Each row is a point. The points of each table are mixes of a few directions, plus a little noise. Count the directions of each table, and those that both share. Where both have some left over, give the other angles between the two spaces (their principal angles), to ten degrees, smallest first.

First (5 x 3):
[[  7  -4 -12]
 [ 20 -10 -33]
 [-58  28  95]
 [ 18  -9 -30]
 [ 12  -6 -19]]
Second:
[[ 10  -5 -16]
 [ 52 -26 -86]
 [-10   5  17]
 [-27  13  45]
 [-24  12  40]]
Directions: first 1, second 1, shared 1

First:
[[ 36  19 -32 -19 -23   4]
 [-17 -40  -9 -29  95 -75]
 [ -6 -46  -1 -18  47 -36]
 [-15  -6  17  13  -2   8]
 [ 36 -22 -19 -17 -30  16]
 [  5  51  -4  13 -37  26]
 [-18  13  19  19  -8  14]
 [-21  35  17  23 -12  15]
 [  1  -4  13  14 -32  29]]
Second (8 x 6):
[[-17  23  16  15  -5   7]
 [ 12   1 -55  -5  21  -9]
 [-23 -11 -26  28  21  11]
 [ -3  -2   1  -9  20 -19]
 [ 22  -8 -74  -1   8   7]
 [ 20  34  66 -29 -44  -7]
 [-11   4  93 -23  -5 -28]
 [ -1 -41 -21  24 -17  38]]
Directions: first 3, second 4, shared 3

First:
[[  6  -7  -2  -1   8  -2   0   5  -2]
 [ 17 -15  -3  -3  26  -5   2  16  -7]
 [ -8   9   1   1 -13   2  -1  -8   4]
 [  1  -1   0   0   2  -1   1   1   0]
 [  5  -5   0   0   6  -1   1   4  -1]
 [  5  -6  -1  -1  10  -1   1   7  -1]
 [ 40 -38  -8  -8  64 -12   6  38 -17]
 [-43  40   9   9 -68  14  -6 -41  17]
 [-22  22   5   5 -36   6  -3 -23  10]]
Second:
[[  3   7   8  17   4  -6   3   4  -9]
 [ -5 -30 -57 -95 -56  29  10  39  -7]
 [ 15  -8   5   4   2  -5   3  -1  -7]
 [-12  19   8  30   6  -5   3  11 -14]
 [-12   2   6   6  14   1  -9 -19  19]
 [  0 -12   8  14  19  -6  -5 -15   6]
 [ 19 -14   9   2   9  -6  -2 -15   5]
 [  1  34  12  13  -8   0   0  -1   4]
 [-21   1  -7   8   5   2   1  11  -8]
 [ 11  -1   9   1   4  -3  -3 -14  10]]
Directions: first 1, second 4, shared 0; angles 40

First:
[[ 28  36  40 -11  10 -32  58  25 -32  -6 -27]
 [ -5 -14  -3  19   6  20   3  -7   3 -12  -6]
 [ 19  18  16 -17  -5 -18  39  10 -11   3 -17]
 [-14 -12  -1  17   8   5 -16 -16   4  -5   1]
 [ -2  -1 -10   3   3  16 -18  16   1  -4  15]
 [ 11 -10 -19  -4 -11  32  13  12   9  -3   0]
 [  4  11   1  -6   3  -2  -7  20  -7   0  10]
 [-28 -27 -24  10  -5   7 -50 -35  25  10  19]
 [-28 -19 -17  14   2   4 -54 -24  16   5  22]
 [ 15  19  16 -23 -10 -32  31   0  -8  12 -16]]
Second, 10 rows:
[[ 26  -4   2  -7  -4  33  23  30  -1 -15   9]
 [  8 -19  95   8  29 -39 -40 -32  -8 -27  60]
 [ -9  -4 -18  -7 -13  -7  -1 -19  12  16 -11]
 [-13   3 -12   1  -3 -12  -7 -13   3  11 -11]
 [  6  15   6  13  19  13   5  36 -20 -18   1]
 [ -5 -11 -19 -13 -21  -5   2 -26  19  19  -8]
 [  0  17 -27   7   4  20  15  34 -11  -2 -20]
 [-18   8 -32   1  -8  -9  -2 -10   4  19 -24]
 [ 10   1   3   0   2  13   8  16  -4  -8   4]
 [ -3  -5   1  -4  -5  -8  -4 -15   6   6   1]]
Directions: first 4, second 3, shared 2; angles 90
